Rows are points. Two turns around zero, p and q, are shown by what they do to some points. Where does a point land after both, in the order given? Backwards means that the second turn is done in reverse. Each puzzle has new turns, and all numbers are rounded.
In the rows, 128 means zero.

Turn p:
[128 178] -> [159 167]
[125 137] -> [131 137]
[126 112] -> [116 117]
[113 113] -> [107 126]
[148 100] -> [126  94]
Turn q:
[144 149] -> [153 138]
[148 122] -> [142 113]
[ 92 112] -> [ 89 133]
Where do these land?
q, then p: [111 114] -> [109 139]
p, then q: [168 133] -> [146  92]
q, then p: [105 137] -> [129 153]

Turn p:
[114 134] -> [127 113]
[103 113] -> [150 109]
[167 137] -> [107 162]
Turn q:
[ 85 162] -> [108 179]
[123 125] -> [122 128]
[146 120] -> [140 112]
[143 103] -> [128  99]
[142 130] -> [141 123]
Where do these land?
p, then q: [115 105] -> [148 111]
q, then p: [154 154] -> [108 159]
q, then p: [115 135] -> [118 117]
q, then p backwards: [108  97] -> [123 165]
q, then p: [149 149] -> [112 153]

Turn p:
[111 146 119] -> [134 143 107]
[159 133 113] -> [118 148 155]
[108  87 142] -> [151  86 129]
[112 115 106] -> [158 131 128]
[127 120 158] -> [113 101 123]
[151 167 130] -> [ 94 158 126]
Turn q:
[131 175 152] -> [ 93 137 167]
[118 141 121] -> [128 144 135]
[122  99 130] -> [133 120 100]
[141  97 109] -> [157 111 110]
Where do these land?
p, then q: [ 99 127 130] -> [156 120 132]
q, then p: [156  92 136] -> [156 114 162]
q, then p: [154 141 103] -> [100 109 145]
p, then q backwards: [ 98 149 135] -> [107  97 130]
p, then q: [134 156 151] -> [134 163 118]
q, then p: [126 102 112] -> [132 145 153]

Turn p:
[141 153 105 153] -> [128  90 116 146]
[144 131 148  73] -> [157 146 176 113]
[ 96 133 131 104] -> [152 159 123 138]
[133 133 143 166] -> [ 92 117 124 145]
[111 125  97 126] -> [148 125  99 124]
[130 114 114 147] -> [116 117 108 118]
[140 106 159 128] -> [102 143 149 113]
Turn q:
[137 145 163 147] -> [166 126 119 148]
[111 122 127 107] -> [115 111 145 125]
[132 108 149 113] -> [117 113 130 155]
[153 167  99 118] -> [132 121  91  87]
[103 106 141 116] -> [116 117 158 144]
[133 121 142 134] -> [133 130 127 145]
[127 126  75 162] -> [116 179 126  93]
Where do these land?
p, then q: [104 136 167 113] -> [176 127 123 120]
q, then p: [ 95 152 146 131] -> [109 129 164 108]
q, then p: [173 129 121 165] -> [155  83 113 148]
q, then p: [112  99 125 120] -> [113 152 123 147]
q, then p backwards: [147 127 100 116] -> [124 100 124 149]
q, then p: [137 126 108 123] -> [147 136 120 132]

Turn p:
[ 81 156 123 133] -> [144 143  91 162]
[162 142 157 122] -> [151 116 168 125]
[157 105 121 113] -> [116 111 141  96]
[146 108 115 150] -> [ 94 127 142 125]
[123 108 107 148] -> [ 94 135 120 129]
[124 127 158 129] -> [146 148 142 126]
[102 150 116  99] -> [153 116  91 132]
Turn q:
[ 99 125 118 134] -> [109 132 104 121]
[156 128  98  98] -> [148 159 153 104]
[155 109 127 108] -> [144 124 156 107]
[120 145 172 139] -> [111 104 134 167]
[110 132 125 162] -> [128 120  92 141]
Where do these land?
q, then p: [117 127 160 144] -> [101 153 123 123]
p, then q: [ 85 111 103 122] -> [129 174 106 115]
q, then p: [143 117 118 128] -> [135 115 138 116]
p, then q backwards: [146 169 102 134] -> [131 129 173 154]
p, then q: [149 116 157 112] -> [123 120 167 136]

Turn p:
[128 131 103 136 152 149] -> [145 147 104 149 122 124]
[ 87 118 144 105 137 158] -> [143 140 151 134 129  77]
[145 143 102 117 143  97] -> [146  97 105 137 133 152]
[140 104 151 152 121 117] -> [112 139 155 121 113 153]
[102 106 138  99  98 158] -> [105 135 155 138 150  83]
[158 156 121 130 146 123] -> [149 129 101 117 139 154]
[135 138 137 158  98  94] -> [ 96 109 125 100 108 153]
Turn q:
[112 113 170 115 123 151] -> [153 137 121 140 173 127]
[117 137 115  96 137 105] -> [120  95 105 133 119 113]
[126  99 143 169 137 100] -> [102 137 131  94 149 164]
[103 124 146 162 171 104] -> [119  94 145  99 151 168]
[131 151 138 130 108 122] -> [130 132 138 114 130 101]
[153 135 123 118 127 106] -> [127 128 109 108 107 119]
[170 112 113 130 139 164] -> [154 161 124 143  96 154]
[106 141 109 125 110 167] -> [130 133 156 170 127 111]
[134 141  96 108 100 132] -> [116 136 124 149 101  96]
Where do these land?
p, then q: [141 123 150 119 111 133] -> [148 107 124 130 143 131]
q, then p: [114 114 136 122  98 133] -> [149 119 114 121 103 131]
q, then p: [ 97 148  96 173 168 147] -> [110 175 184 107 126 111]
p, then q: [ 99 178 121 160 153 154] -> [101 129 110 127  77  83]
p, then q: [152 114 121 108 117 138] -> [140 111 146 126 132 154]
p, then q: [143 110 148 135 124 120] -> [152 130 135 134 148 123]
p, then q backwards: [138 135  92 128 146  79] -> [121 120 113  99 183 127]
q, then p: [138 123 139 115 108 125] -> [136 109 109 129 126 135]
q, then p: [129 106 149  92 128 122] -> [139 125  98 159 122 144]
